Rows are points. Each copy is the shape, with its points in the same order, turned, moved and blurred by noise. Say if it was mirrored as well.

Shape:
[[-34  29  40]
 [ 40 -41 -11]
 [ 13 -44  -8]
 [-64  20  18]
 [  4  28  57]
 [ 10   0 -19]]
Copy 1:
[[-45  16  42]
 [ 44  -9 -11]
 [ 27 -23  -3]
 [-70 -12  26]
 [-13  43  52]
 [ -9  12 -24]]
Copy 1 is: only turned
Copy 2 (6 x 3):
[[-26 -16  39]
 [ 69 -33 -24]
 [ 42 -41 -28]
 [-52 -20  12]
 [ 10 -12  61]
 [ 25  -1 -18]]
Copy 2 is: only turned
Copy 3:
[[-16  50  47]
 [  9 -42  -9]
 [-16 -33  -4]
 [-42  61  25]
 [ 14  26  64]
 [ 13   8 -15]]
Copy 3 is: only turned
Copy 4 (6 x 3):
[[-25  34  53]
 [ 44  -2 -26]
 [ 32 -14 -18]
 [-59  20  37]
 [ 13  45  57]
 [  5  25 -20]]
Copy 4 is: only turned

Shape (10 x 4):
[[-20  15 -33  -4]
 [ -2 -34 -50  15]
 [-11  29   1  23]
 [ 25  32  44  26]
 [ 33 -13  60  66]
 [  0   5 -26 -22]
 [-13 -35 -15  42]
 [-54  -1  -2  -4]
 [-38  53 -11  -7]
 [-39  34  11  -5]]
Copy 1, 10 rows:
[[ 36  10 -34 -28]
 [ 41 -24 -68   9]
 [ 43   9  11  -8]
 [ 19  16  42  27]
 [ 22 -35  50  59]
 [ 15  21 -38 -10]
 [ 40 -46 -26   9]
 [ 16 -21 -14 -49]
 [ 38  33   0 -49]
 [ 20  10   9 -43]]
Copy 1 is: mirrored
Copy 2 (10 x 4):
[[  1  25 -20 -26]
 [-50   9  20 -30]
 [  7  24 -23  14]
 [ 31  17  -8  55]
 [-14  -6   6  95]
 [ 12   4   0 -31]
 [-51   2  -1   8]
 [ -6  -3 -51 -20]
 [ 20  36 -48 -24]
 [ 28  15 -49  -3]]
Copy 2 is: mirrored
Copy 3, 10 rows:
[[-11  -4 -41  13]
 [-10 -60 -24  28]
 [ -5  25   4  21]
 [ 40  29  41  10]
 [ 17  -2  92  30]
 [  9 -23 -33  -9]
 [-25 -42  16  35]
 [-43   8 -11  -8]
 [ -5  41 -39  15]
 [-14  47 -11  -1]]
Copy 3 is: only turned
Copy 4, 10 rows:
[[ -6  10 -54 -24]
 [-35 -34 -35 -40]
 [ -7  33 -11 -15]
 [ 10  43  36 -14]
 [-32  15  72   0]
 [ 24 -10 -31 -30]
 [-58 -12 -13 -10]
 [ -4   7 -43  28]
 [ 25  47 -52  -4]
 [ 15  35 -34  18]]
Copy 4 is: mirrored
